Rows are points. The points of each table are mixes of a few directions, plus a little noise. How many directions does each table use, and how many do they share? Where both have some left over, give the other angles between the two spaces (their principal angles), to ten degrees, smallest first.
(in the rows, 128 means zero)

First:
[[76, 39, 83],
[161, 183, 155],
[176, 209, 168],
[90, 64, 97],
[130, 130, 130],
[137, 141, 135]]
Second:
[[156, 67, 168],
[136, 113, 134],
[170, 65, 113],
[84, 192, 151],
[95, 203, 74]]
Directions: first 1, second 2, shared 0; angles 60

First:
[[95, 153, 111, 125, 120, 94, 114, 120],
[67, 164, 103, 119, 119, 82, 105, 111],
[203, 181, 94, 171, 79, 17, 131, 179],
[209, 46, 183, 129, 161, 247, 168, 141],
[115, 97, 148, 113, 150, 184, 133, 112],
[196, 117, 136, 148, 120, 128, 146, 157],
[11, 137, 121, 91, 148, 144, 99, 76]]
Second:
[[170, 75, 164, 125, 152, 208, 152, 131],
[109, 183, 92, 139, 98, 39, 109, 136],
[11, 214, 70, 116, 100, 12, 79, 99],
[111, 82, 158, 107, 160, 211, 136, 106],
[99, 97, 148, 108, 154, 190, 130, 105],
[232, 72, 166, 145, 141, 196, 166, 160],
[91, 119, 133, 112, 142, 153, 122, 108],
[124, 124, 130, 126, 131, 135, 128, 125],
[249, 155, 112, 178, 85, 49, 148, 193],
[85, 160, 107, 124, 118, 86, 110, 118]]
Directions: first 2, second 2, shared 2

First:
[[96, 145, 159, 137, 142, 138, 137, 103, 114, 147, 139],
[160, 138, 80, 108, 121, 76, 111, 153, 164, 114, 122],
[76, 115, 205, 159, 142, 207, 153, 89, 72, 151, 137],
[130, 65, 167, 152, 111, 223, 141, 133, 77, 117, 114],
[167, 32, 139, 146, 91, 228, 132, 163, 82, 94, 97],
[133, 129, 121, 126, 127, 121, 126, 132, 133, 126, 127],
[189, 161, 26, 84, 117, 8, 96, 173, 208, 104, 121],
[51, 249, 149, 118, 182, 32, 135, 63, 163, 186, 173],
[126, 140, 123, 124, 132, 112, 126, 126, 136, 130, 133],
[151, 106, 112, 126, 115, 135, 123, 146, 130, 112, 118]]
Second:
[[145, 140, 100, 126, 99, 104, 86, 167, 165, 106, 113],
[69, 156, 193, 178, 98, 207, 117, 86, 77, 149, 185],
[63, 134, 207, 128, 120, 194, 89, 90, 122, 144, 130],
[45, 140, 107, 178, 148, 177, 150, 62, 156, 126, 121],
[175, 145, 128, 103, 148, 16, 142, 175, 101, 149, 123],
[208, 120, 109, 119, 101, 100, 141, 171, 82, 125, 170],
[178, 93, 113, 82, 160, 98, 156, 144, 133, 124, 102],
[56, 119, 158, 169, 163, 248, 160, 80, 164, 118, 92],
[165, 137, 87, 129, 129, 80, 127, 180, 162, 108, 97],
[177, 97, 78, 69, 115, 55, 111, 124, 117, 129, 148]]
Directions: first 2, second 6, shared 1; angles 30

First:
[[48, 114, 129, 135, 129, 77, 85, 41, 80, 94, 109, 135, 174, 93, 52, 146, 147, 125],
[87, 129, 154, 164, 144, 121, 125, 142, 178, 111, 88, 117, 67, 118, 96, 131, 145, 98],
[142, 147, 94, 137, 120, 162, 152, 167, 168, 176, 103, 146, 101, 158, 165, 127, 142, 109],
[132, 119, 173, 128, 148, 117, 120, 145, 123, 91, 153, 127, 105, 120, 130, 117, 107, 129],
[207, 131, 124, 127, 104, 161, 187, 126, 183, 178, 122, 124, 153, 137, 158, 123, 125, 122],
[144, 142, 90, 104, 127, 152, 116, 189, 98, 137, 152, 105, 108, 155, 170, 124, 122, 162],
[85, 90, 127, 128, 126, 114, 85, 33, 111, 108, 102, 200, 185, 114, 78, 136, 117, 92],
[155, 128, 100, 100, 126, 154, 114, 167, 100, 132, 155, 123, 127, 151, 165, 122, 108, 153],
[186, 129, 105, 117, 107, 163, 152, 155, 158, 151, 123, 65, 127, 135, 138, 129, 124, 156],
[93, 151, 184, 139, 150, 61, 145, 114, 81, 101, 174, 137, 133, 101, 127, 123, 144, 134]]
Second:
[[80, 135, 249, 138, 196, 68, 132, 160, 95, 62, 187, 173, 47, 106, 146, 99, 115, 79],
[142, 141, 70, 150, 97, 154, 122, 141, 166, 163, 96, 155, 163, 155, 144, 142, 138, 159],
[132, 102, 241, 110, 160, 68, 125, 97, 69, 39, 199, 51, 125, 64, 79, 119, 108, 161],
[140, 132, 62, 120, 100, 159, 132, 119, 147, 172, 93, 121, 150, 145, 129, 137, 134, 118],
[101, 154, 124, 130, 140, 102, 139, 136, 130, 132, 125, 128, 107, 126, 135, 115, 104, 67],
[136, 121, 98, 110, 118, 153, 131, 114, 127, 154, 110, 116, 131, 134, 125, 131, 134, 114],
[123, 128, 122, 131, 134, 144, 129, 141, 135, 144, 120, 163, 109, 145, 146, 128, 138, 114],
[108, 122, 187, 132, 163, 119, 127, 149, 112, 102, 155, 172, 78, 127, 145, 119, 138, 114],
[145, 150, 80, 160, 90, 117, 122, 132, 163, 137, 111, 115, 188, 135, 124, 139, 115, 171],
[158, 105, 82, 97, 99, 168, 128, 93, 122, 157, 106, 80, 162, 128, 104, 141, 143, 149],
[146, 122, 94, 131, 108, 155, 122, 126, 142, 148, 111, 135, 152, 143, 132, 139, 143, 157]]
Directions: first 6, second 4, shared 2; angles 70, 80

First:
[[111, 130, 136, 98, 181, 144, 98, 127, 137, 118, 127, 146, 92, 142, 106, 140, 132, 115, 85, 183, 136, 114, 91, 79, 46, 158, 110, 169, 105, 127, 104, 170],
[154, 132, 104, 194, 65, 192, 146, 129, 88, 161, 137, 119, 158, 97, 166, 81, 112, 195, 190, 67, 117, 112, 125, 172, 155, 107, 149, 151, 145, 149, 114, 145],
[150, 136, 157, 68, 176, 177, 63, 142, 108, 131, 249, 181, 62, 63, 204, 130, 131, 94, 94, 202, 134, 52, 162, 45, 105, 162, 110, 123, 150, 181, 30, 189],
[150, 122, 143, 180, 38, 107, 194, 144, 106, 100, 42, 34, 198, 133, 157, 148, 67, 137, 151, 61, 103, 124, 149, 238, 135, 127, 163, 133, 125, 90, 205, 115],
[78, 110, 172, 130, 84, 22, 135, 117, 111, 117, 97, 199, 157, 194, 129, 120, 130, 146, 53, 137, 116, 206, 69, 151, 28, 119, 55, 109, 69, 52, 183, 78],
[111, 137, 147, 60, 174, 11, 109, 120, 175, 104, 126, 109, 149, 125, 100, 170, 176, 36, 75, 183, 131, 139, 165, 82, 200, 105, 92, 36, 125, 118, 150, 61],
[144, 121, 123, 94, 158, 141, 133, 139, 154, 114, 166, 125, 83, 123, 124, 155, 124, 91, 154, 125, 145, 128, 191, 123, 196, 143, 170, 100, 164, 149, 121, 116],
[117, 142, 112, 138, 143, 137, 100, 113, 123, 155, 131, 144, 145, 115, 115, 98, 161, 149, 119, 148, 125, 119, 85, 89, 112, 108, 95, 141, 113, 141, 100, 139],
[136, 123, 56, 189, 133, 221, 173, 123, 151, 149, 77, 93, 112, 162, 50, 109, 120, 189, 228, 47, 148, 160, 116, 172, 175, 123, 207, 190, 151, 143, 147, 137]]
Second:
[[84, 120, 40, 162, 91, 228, 40, 107, 156, 87, 213, 142, 59, 142, 99, 9, 198, 163, 182, 180, 184, 81, 56, 97, 134, 128, 228, 72, 145, 92, 76, 231],
[155, 153, 167, 107, 189, 52, 175, 126, 119, 193, 56, 118, 204, 101, 113, 198, 121, 110, 92, 99, 84, 163, 155, 106, 157, 94, 22, 173, 111, 182, 145, 38],
[150, 110, 178, 128, 77, 120, 162, 152, 91, 113, 145, 145, 121, 128, 202, 154, 65, 131, 119, 97, 114, 132, 172, 186, 94, 157, 133, 132, 133, 115, 147, 123],
[140, 102, 168, 128, 69, 134, 153, 154, 101, 87, 152, 138, 98, 142, 195, 146, 64, 126, 124, 108, 127, 125, 166, 193, 84, 171, 165, 123, 136, 96, 151, 145],
[115, 148, 86, 134, 168, 135, 97, 105, 149, 160, 122, 125, 146, 114, 75, 97, 188, 137, 138, 148, 133, 124, 89, 72, 166, 91, 106, 126, 124, 152, 100, 125],
[113, 129, 87, 151, 106, 176, 84, 115, 130, 127, 178, 147, 108, 120, 127, 62, 166, 157, 157, 146, 148, 105, 93, 107, 139, 116, 157, 102, 137, 124, 91, 170],
[85, 140, 48, 128, 181, 161, 70, 99, 192, 112, 118, 97, 103, 150, 22, 81, 210, 119, 148, 184, 166, 113, 61, 63, 157, 110, 170, 108, 125, 117, 107, 169],
[169, 112, 213, 121, 79, 89, 193, 161, 71, 131, 126, 149, 146, 117, 228, 190, 35, 125, 102, 74, 92, 146, 201, 202, 90, 157, 96, 150, 129, 129, 162, 88],
[141, 138, 165, 93, 190, 57, 177, 134, 144, 142, 40, 92, 167, 138, 91, 215, 104, 83, 89, 116, 102, 162, 158, 127, 131, 128, 75, 166, 111, 145, 172, 64]]
Directions: first 6, second 3, shared 2; angles 60
